Rows are points. To make a cloud, some directions were put in groups of two or more. Within a group, all points are equally far from the middle, so they leave a hole (a ring in 2 directions, a hollow ball in 3). The other directions are filled evenly. Then the cloud was stretched, turned, moved and blurred a little. Count the holes, and give their numbers of directions, smallest first.
(in the rows, 128 means zero)

Cloud:
[[156 136]
 [ 85  93]
 [117  97]
 [122 100]
 [105  93]
 [106  93]
 [ 77 118]
 [ 97 146]
 [ 84  93]
 [123 162]
 [145 163]
 [145 118]
 [127 163]]
Holes: 1 (2)

Cloud:
[[ 97  84]
 [135  94]
 [164 133]
 [161 155]
 [141 167]
 [115 164]
 [152 163]
 [111 162]
 [136 168]
 [136  95]
 [148 165]
 [ 84 140]
 [161 123]
 [153 110]]
Holes: 1 (2)

Cloud, 22 rows:
[[ 92 134 105]
 [159 127 115]
 [112 128 109]
 [108 138 173]
 [ 60 130 114]
 [ 80  93  96]
 [ 79 138  93]
 [142  95 151]
 [109  75  71]
 [114  96 150]
 [128 159 160]
 [ 86 131 110]
 [150 100 126]
 [136 112 173]
 [159 126 138]
 [127  83 155]
 [125 104 181]
 [141 129 118]
 [149 127 167]
 [128 123 185]
 [134 127 141]
 [ 86  98 123]]
Holes: 0

Cloud (26 x 4):
[[107 100 117 101]
 [ 84 167 154 155]
 [ 78  92 106 110]
 [154 173 120 162]
 [154 131 158 136]
 [116 125  76 143]
 [ 88 125  82 146]
 [157 127  98 145]
 [107 122 108 105]
 [ 78 122  92 185]
 [115 130 111 172]
 [139 147 156  85]
 [139  95 103 163]
 [185 137 147 155]
 [ 69 128 170 122]
 [128  80 119 138]
 [ 87 134 140 179]
 [124 111 130 113]
 [164 114 141  93]
 [170  97 130  92]
 [111 130 103 137]
 [144 102 132 131]
 [121 151 111 107]
 [ 94  91 124 117]
 [183  97  79 162]
 [122 168 149 121]]
Holes: 0

Cloud, 51 rows:
[[ 70 119 146 137 167 126]
 [181 142 116 123 103  98]
 [140  93 108 159 117  96]
 [106  78 116 160 128 131]
 [129 134 159 186 103 145]
 [117  96 121  89 117 134]
 [109 131 148 166  81  99]
 [156 152 141 133 148  75]
 [160 109 144 127 180 149]
 [162 138 184 111  93 130]
 [ 82 104 161 126 178 128]
 [121  93 146 148 215 112]
 [137  95 150 173 145 159]
 [134 111 194 150 157 122]
 [181 121 170 101 147 132]
 [109 114 150 135  97  87]
 [ 81 100 148 158  83 170]
 [ 97 135 173 136 160 123]
 [149  91 125 128 127 160]
 [162 161 126 112 103  95]
 [ 84  93 136 116 146 150]
 [185 112 145 108 107 123]
 [147 158 166 153 123 132]
 [ 97 103 161 134  73 108]
 [137 171 145 127  89 162]
 [137 166 148  89 103  97]
 [128 116 175 129 134  95]
 [101 148 156 119 145 144]
 [155 121 111 155 103 105]
 [140 114 154 141 138 172]
 [172  89 103 119 150 138]
 [149 105 149 136 134 177]
 [156 168 116 123 154 118]
 [163 144 189 102 126 165]
 [ 98 139 139 105 103  80]
 [145  79 124 113 196 118]
 [129 113 182 116 153 142]
 [201 175 159 132  97 123]
 [112 138 167 158 144 131]
 [121  62 120 154 150 127]
 [ 73 115 145 122 157 142]
 [145 164 132 136 147 100]
 [130 118 154 140  61 118]
 [138 139 146 117  71 111]
 [142 128 100 122 135 142]
 [120  95 159 102 152 116]
 [148 126 157 163 102  92]
 [160 161 172 156  93 124]
 [118 161 170 108 141 108]
 [131  68 136 135 136 115]
 [145 154 191 122 116 169]]
Holes: 1 (3)

Cloud:
[[141 128 111  84 126 110]
 [161 117 153 104 155 179]
 [ 90 115 187 130 142 132]
 [106 110 159  99 144 173]
 [136 141 172 129 101 154]
 [120 138 157 124 155 109]
 [142 114  44 162 153  99]
 [131 133 183 100 122 150]
 [ 91 132 127 142 115 162]
 [ 71 129 176 129 152 143]
 [116 116  75 155 170 125]
 [141  83  76  99 159 134]
 [165 141 125 114 188 143]
 [126  81 100 153 117 129]
 [142 149 164 156  98 150]
 [111  74 115 137 170 129]
 [ 98 130 170 159 143 122]
 [167 150  94 150 146 154]
 [156 118 163 120 120 140]
 [ 92 117 138 181 155 167]
 [174 159 100 107 138 158]
 [126 138 146 111 120 172]
 [135 117 149 104 124 126]
 [106 158 155 157 125 176]
 [160 138 113 154 171 134]
 [ 92 111 118 193 127 114]
 [108 134  81 147 127  87]
 [147 137  84 143 174 128]
 [ 69 134 106 143 143 118]
 [ 81 119 111 117 175 125]
 [140 139  99 163 124 104]
 [ 78 120 135 156 112 176]
 [179 151  81 152 143  99]
 [130  83 105 117 161  97]
 [147 134 183 134 103 157]
 [197 130 112  86 158 157]
 [107  68 135 148 122 138]
 [ 86 118 141 135 102 147]
 [130 168 138 131 121 158]
 [101 111 167 124 168 172]
 [ 42 104 152 163 139 114]
 [148 130 113 154 110 122]
 [106 149 152 165 130 122]
 [128 110 158 110 125 129]
 [177 166 130  87 133 165]
 [172 148 101 150 140 160]
 [184 147 107 103 141 166]]
Holes: 2 (2, 2)

Cloud:
[[141 159 136 110 112 115 162 167]
 [ 43 155 135 139 121 122 135 139]
 [199 139 163 143 108 102 118 102]
 [148 130 122 144 185 124  70 134]
 [121 116  88 113  96  96 127 173]
 [153 176 144 125 150 113 131 131]
 [163 134 179 142 116  94 135 138]
 [103 139  74 180 149  90 122 154]
 [ 62 129 110 126 160 142 216 143]
 [147 129  74 114 106 149 125 107]
 [133 167  53 109 146 120 114 144]
 [138 121 113 142 158  75  95  95]
 [143 149 114  99 130 161 130 137]
 [ 73 154 117 135 116  97 155 100]
 [190 105 140 124 115 122  90 112]
 [146  82 148 104 100 116 146 121]
 [165 108  96 121 126  70 107 109]
 [174 155 156 124 153 121 142 104]
 [115 160 104 126 154  70 138  60]
 [130  96 162 148 147  81 175 127]
 [ 89 113 114 122 101 151 130 168]
 [141 116 129  97 122 152 110 155]
 [154 107 118 166 151  70 158 118]
 [122 158 118 164 181 120 151  96]
 [132 150 171 130 157 137  96 125]
 [133 116 129 107 139 151 150 133]
 [ 97 108  86 131 146 105 140 148]
 [ 88 145 137 137 164 142 160  92]
 [134 123  95 114  93 139  59 133]
 [142 130 120 111 130 155  88 110]
 [116 128  58 111 124 132 104 135]
 [124 100 153 110 171 136 195 158]
 [151 114  97 182 146  87 161 105]
 [131  85 126 138 143 118  89 132]
 [137 125  95 166 164  93  80 141]
 [185 106 102 174 163  80 138 108]
 [122 116  56 119 103  77  92 137]
 [161 113  93 134 122 115 112 123]
 [ 92 126 115  94 120 196  79 115]
 [134 126 138 138  89 126 132 108]
 [150 109 124 139 121 101 167 116]
 [151 147  69 120 136 109  79  95]
 [155 115  72 113 106 142 105 163]
 [173 108 125 148 169  87 113 126]
 [185 141 131 123 172 114 101 147]
 [161 133 166 153 190 120 135 107]
 [101 180  90 126 145  90 146 137]
 [ 94 156 108 161 117  89 142 107]
 [159  79 184 116 106 103 117 141]
 [135 102 143 119 187 132 204 138]
 [114 119 187 142 149  97 159 124]
 [ 93 149  69 123 119 160 136 130]
 [138 102 126 102  90 141  96  76]
 [119  82 115  99 133 126 116 119]
 [167 107 116 114 149 129 125  91]
 [110 129 128 111 188 113 164 177]
 [177 101 147 143 136  97 135 130]
 [134 205  67 134 133  99 147 128]
 [130  94  97 133 150  77 137 112]
 [117 161 127 119 132 109 139  73]
 [103 173 148 122  83 111 142 111]
 [167  96 176 133 137  94  96 112]
 [ 78  84 107 117 148 129  86 125]
 [148 124 109 167 126  76 148 101]
 [ 85 171 108 126  89 160 109 144]
 [165 141 165  97 125  99 139 113]
 [159 152 115 124 121  78 140  78]
 [150 111 114 121  93 112 102  89]
 [153  63 155 133 159 159  91 141]
 [121  89 155 133 151 135 101 173]
 [ 82 144 149 120 124 137  88 112]
 [114 119 110 109 178 105 140 147]
 [103 137  79 155 185  99 137 145]
 [148  78 146 108 156 141 126 158]
 [141 138  75 123 100 135  93 146]
 [122 129 100 157 156 131 152  89]
 [142 167 150 115 143  97 116 141]
 [135 126 157 135 198 121 156 117]]
Holes: 0
